Each wall is flat, endless, passes through zero and stands at right angles to its row. A trip goes straight from one point to another. List the walls that it crosses, first one first.
In the rows, zero is written as 128.

Walls:
(1): [102 106]
(2): [ 87 144]
(3): [123  96]
Trips:
[141 178] to [183 118] => 2, 3
[161  91] to [ 95 106] => 1, 2
[217 109] to [117 154] => 3, 2
[ 92 112] to [138 175] => 3, 1
[197 115] to [150 100] => 1
[139 134] to [161 100] => 3
[136 107] to [148 138] => 1, 3
[138  94] to [ 83 123] => 2

Walls:
(1): [104 114 109 123]
(2): [ 99  92  84 140]
(3): [ 99 189 102 136]
(4): [120 112 109 132]
Trips:
[141  86 146 136] to [150 206 136 144] => 2, 4, 3
[123 107 161  70] to [141 134  96 115] => 4, 2, 3
[ 88  94 197  90] to [ 99 149  87 149] => 2, 4, 3
[131 129  85 149] to [106 100 126 136] => 3
[161 129 143 137] to [186  95 139 138] => none
[136 112 151 152] to [143 126 177 115] => none

Walls:
(1): [127 126 155 124  99 136  89 121  99]
(2): [120  76 154 121 113  73 129  34 115]
(3): [106 130 112 169 128 162 136  97 115]
(4): [113 141  98 145 150 100 149 171 144]
(5): [122 144 140 111 174 185  78 121 102]
Trips:
[ 92 100  97 132 111 122 113 167 107] to [151 153 127 166 133 108 159 138 114] => 1
[ 65 171 137 106 158  91 123 151 153] to [183  86 177 111 119 120 175 191 141] => 5

Walls:
(1): [156 157 123 114 170  92 143 128  66 132  95 139 141 128]
(2): [ 73 133 133 110 135 102 115 118 157 105  81 194 142 127]
(3): [167 113 118 160 182 120 168 147 143  85  90 222 153  95]
(4): [126 130 126 125 117 136 107 139  59 162 135 122  99  66]
(5): [ 48 105  97 163 143 166 109 120 188 175  90 158 107 118]
(6): [116 144  97 121 148 129 132 115 105 102 110 166  90 178]
Trips:
[119 146 112 121 118 151 186 140 147 144  93 138 130 151] to [126 132 121 163 120 183 104 168 109  78 108 100  85 102] => 1, 2, 4, 3
[106  90 116  90 148 174  98  91 127 149  64  74 155 146] to [123 129 114 183 152 110 112 137 153 101 113  88 137 131] => 2, 3
[142  78 131 130 113 112 129 141 110 187 114  95 163 111] to [136 128 101 122 168 150  75 141 170 108 151 106 158 146] => 5, 1, 4
[129  87 161 121 130 143 138 128 101 161 109 127  77  87] to [111 177 145 150 138 107 143 123 142 161 139 108  99 169] => 6, 4

Walls:
(1): [ 99  88 150 137 157 137  90 127 176 102 127 109 123 117 133  74 113 154
 108 149 143 155 142 136]
(2): [150 128 189 107 105  75  95 171 147 123 151 103 100 140 140 115 162 125
 156 100 134 172 123 163]
(3): [ 87 136 131 117 117 188 127 157 129 147 130 137  97 149 108 165 132 111
 151 123 197 176 132 177]
(4): [ 52 142  95 122 126 108  86 134 102 130 158 129 174  90 207 155  95 105
 135 126 108  98 152  71]
(5): [201 101 137 108 150  66 127 132 131 118 133 100 138  67  84 157 116 146
  97 144 127 155 136  99]
(6): [107 117 115 134 129  81 117 133 127 121 130 135 154  89 154  90 163 158
 113 108 126 196 124 166]
Trips:
[123 100 140 111 101 102 120 151 163 129 132 117 128 128 131 169 129 142
 106  88 132 127 129 124] to [124 135 204 122 126 147 167  70 128 135  99  94 168 131 119 115 114 127
 177 154 124 110 108  81] => 3, 6, 1, 4, 2, 5
[ 97  38 119 124  97 108 155 137  96 154  89 131 114 194 178  78 137 133
  99  81 154 134 143  95] to [123 180 120 112 126 151 125 137 182 178  55 168  74 189 139 132 123 132
 186  93 153 179 132 146] => 3, 4, 1, 6
[105 155 141 102 159 119 165 137 132 143 134 100 154 127 162 119 131 187
 135 151 107 160 125 133] to [127 112 182 115 117 135 133 155 116 123 101 162 122 120 179  93 122  99
 125 136 160 127  77 125] => 5, 3, 4
[140 118 129 142 142 124  87 166 165 136 102 172 135  76 134 186 122 109
 120  96 122 179 132 169] to [221 152 135  99  95  96  89 105 124 182  85 158 151 151 102 184 146 117
 134 144 157 142 173 174] => 4, 1, 6
[140  83 131 142 156 156 165 147 149 161 129 105 138 173 131 178 129 169
 101 167 142 122 184 102] to [ 98  87 126 111 108 143 112 173 160 140 135 121 118  68  42 153  73 100
 112  97 108  92 125 142] => 4
[101 103 178 127 163  96 147 148 153 128 125 113 119  90  97 145  96 153
 168 135  78 142 106 132] to [159 106 131 139  47 118 111  87 168 132 146 170 124 116 100 122 152  81
 141 121  86 126  70 107] => 1, 6
